Each row is a point. Examples show where two turns around zero, p and q, send a point. Where does a point land after both, in the order given? Backwards means that the second turn is done in reverse. Each puzzle has new turns, and all numbers are rounded.

Turn p:
[  0 -29 -23] => [ -5 -36  -8]
[35  3 -8] => [35 -6 -4]
[-7 35  3] => [  0  33 -14]
[ 17 -25  -7] => [ 12 -28   7]
[-45  16  35] => [-43  37  18]
Turn q:
[ -1  26 -13] => [ -9  25 -12]
[  8  27 -12] => [  0  28 -12]
[-31 -58  16] => [-14 -64  17]
[ 26  16 -18] => [ 19  22 -20]
[ -2 -11  27] => [  3 -11  27]
Where do these land?
p, then q: [  2 -10 -20] => [  4 -17 -14]
p, then q: [23 28 11] => [20 32 -1]
p, then q backwards: [-39  -3 -14] => [-36   6 -20]
p, then q: [-32 -26  -5] => [-30 -28   5]
p, then q: [46 11 28] => [43 26 22]

Turn p:
[-23  -4  -3 -11] => [-13  -6   6 -21]
[ 44 -32  -8 -14] => [ 35 -29 -33  10]
[ 9 35  6 -4] => [17 29 15  1]
[-40  46  -6   7] => [-28  45  25 -20]
[ 17 -21 -20  40] => [-16  -3 -36  34]
[ -7 -24  30 -17] => [  5 -36  22  -4]
Turn q:
[ 0 13  9 35] => [-1 32  7 20]
[-49 -26 -18   7] => [-36 -27 -15  35]
[  0  -2 -23   5] => [ -3   2 -23   2]
[ 39  54  17 -32] => [ 13  28  22 -65]
[-12 -36  10  -5] => [  6 -32   7  21]
[ 22  -3   5 -10] => [ 21  -3   2 -13]
Where do these land?
p, then q: [ -3 -13  23 -18] => [ 21 -18  14   7]
p, then q backwards: [-36  -6  16 -10] => [-19  13  19 -28]
p, then q backwards: [ 11 -14 -60   7] => [  7   7 -62   4]
p, then q: [17 35  7 58] => [-22  63   6  21]
q, then p: [ 18 -17  -2 -19] => [ 18 -18 -18   1]
p, then q: [ -8  15  16 -19] => [ 11  -4  24 -13]

Turn p:
[-12  10  17  24] => [-8 26  5 18]
[11 11  7  9] => [10 12 12  1]
[-38  45  30   3] => [-38  52   7 -12]
[ 22  -2 -21 -16] => [ 21 -19  -4 -19]
[  8 -29 -43  22] => [ 32 -21 -36  22]
[  9 -36   9 -42] => [-17 -51  15 -10]
Turn q:
[  3  15 -31 -58] => [  7  21 -58 -27]
[-20 -10  10  63] => [-25 -31  41  36]
[ -6  11  12 -23] => [ -6  21  -4 -19]
[  8 -23   4  -1] => [ 15 -15   8 -10]
[16  7  4 19] => [10  4 11 21]
Where do these land?
p, then q: [ -3 -27 -17  13] => [ 10 -28  -2  18]
p, then q backwards: [  9 -31  16   5] => [ 0 -9 -4 35]
q, then p: [-34 -26   4   2] => [-34 -25  -5   6]
p, then q: [-23  25 -26 -26] => [ -8   5 -45 -20]
p, then q: [ 22 -11  14  -3] => [11 -1 25 -8]
p, then q: [28 70  8  8] => [15 74 -7 -6]

Turn p:
[ 14 -11 -34   0  17 -40] => [-26  -6   0 -13   2 -50]
[ 20  -3   5  -3  44 -36] => [  1  -7  14 -34  31 -36]
[  7 -37  36   2   6   7] => [ 40 -34   4  -2   4   2]
[-30  28 -38  40  -7  -8] => [-45  25  21  41   3  -6]
[-34  25   6 -24 -58  25] => [-19  10  -9   9 -42  64]
[  6  17  16  10 -26  19] => [ 17  20   8  10 -18  22]
[-20   9   2 -21  -3  22] => [ -8   0 -18   0   4  32]
[ 36 -27   6  -5  27  10] => [ 36  -9 -20 -12  15 -27]
Turn q:
[  1 -14  24  21 -32 -23] => [  8  23  -3  14  18 -40]
[  0 -56 -27  37  12 -15] => [ -3 -28 -50  24  42  -7]
[-31  -6 -10 -41  19  14] => [-27 -36  17 -30 -10   7]
[ 15   7 -29  13 -47  18] => [ -9  14 -24  35 -40 -12]
[-12   4 -19  -1  -2 -25] => [ -8   6 -24 -21   1  -6]
[24 59 47 -8  6 14] => [ 29  43  54  -6 -18  25]
[ 25  -3  17 -18  40   0] => [ 34 -21  19 -13  11  24]
[-22   9  -3  -1   5  16] => [-25   0  10  -3  -2  11]
Where do these land?
q, then p: [ -8 -15  25  60 -31  -5] => [-22  28  45  10  40 -21]
q, then p: [-14 -15  19 -24 -19  -2] => [ -4 -25  23 -22  -7  -2]
q, then p: [-12 -31 -23  -2  24  -9] => [-10 -28 -29   9  15 -18]
p, then q: [-7 36 -3 -6  7 -5] => [-16   7  23 -17  -7  16]
p, then q: [ 29  27  17 -41  59  19] => [ 23 -34   3 -44 -31  52]
q, then p backwards: [-10 -13 -12 -14  -3  27] => [-23 -17  -7   0 -15 -15]
q, then p: [ 22  12 -23  26 -36 -24] => [-32  42   4   6 -19 -23]
